Every row gives one point. To make a cloud, some directions were put in groups of two or more. Within a group, all points are equally far from the middle, so they leave a hole (a ring in 2 directions, a hollow ball in 3). The other directions are filled evenly. Then the cloud was stretched, turned, moved and blurred a little. Count the holes, and give their numbers of directions, smallest first.

Cloud:
[[-0.58  1.50 -1.20]
 [ 3.59 -0.32 -1.47]
 [-1.28  0.98  0.33]
 [ 0.05  0.88  1.99]
 [-1.79  0.85 -0.77]
 [-0.77  1.81  0.01]
 [ 1.64 -1.45  0.71]
 [-2.51  2.00  0.92]
 [ 2.40 -0.05  1.64]
 [ 0.00 -2.06 -1.21]
 [-2.87 -0.25  1.71]
 [-0.43 -0.59 -0.75]
 [ 0.42 -0.04 -1.09]
 [ 2.89  1.65  1.61]
 [ 3.39 -0.35  0.38]
 [ 3.27 -0.36 -1.34]
 [ 2.16  1.57  3.15]
 [ 0.89  0.75 -1.95]
 [ 2.88  1.30  0.59]
 [ 2.61 -2.01 -0.17]
 [ 1.53 -0.94 -1.46]
 [ 0.57 -1.46  1.10]]
Holes: 0

Cloud:
[[ 2.46 -0.12  1.35  0.31]
 [ 0.22 -0.63 -1.27 -0.02]
 [-2.63  0.98  0.40  0.01]
 [-1.53 -0.74 -0.77  0.77]
 [ 1.76  1.13  3.02  0.42]
 [-1.86  1.12 -1.53 -1.64]
 [ 3.75  1.74  0.35  3.02]
 [-2.56 -1.51  0.93  1.65]
 [ 0.36  2.36  3.76  2.57]
 [-2.47  2.25 -0.81 -1.16]
 [-2.82  1.44  0.17 -0.21]
 [-1.72 -1.04 -0.37 -2.21]
 [ 0.99 -2.82  0.48  0.57]
 [ 0.89  0.91 -1.59  1.00]
 [ 3.29  1.43  0.65  4.02]
 [-1.15  1.39  0.81  0.28]
 [-0.25  0.64  0.97  0.68]
 [-1.61  0.98  0.94 -1.12]
 [ 3.34  0.00  0.71  1.18]
 [ 2.13  1.56 -1.06 -0.05]
 [-0.47  0.32  1.15 -0.26]
 [ 1.19 -0.78  0.23  1.33]
 [-2.17 -0.57 -1.63  0.22]
 [ 0.53  2.33  3.47  2.46]
 [-0.42 -1.63 -0.59 -2.92]
 [ 0.47  1.66 -1.18 -0.72]
 [ 2.52  1.31  0.23  0.10]
 [ 1.49  2.87 -0.92 -0.20]
 [-4.29  0.02  0.82 -1.97]
 [-0.12  0.76  0.11  1.30]
 [ 0.54 -1.17 -1.13  1.93]
 [ 0.38 -1.36  1.58  0.06]]
Holes: 0
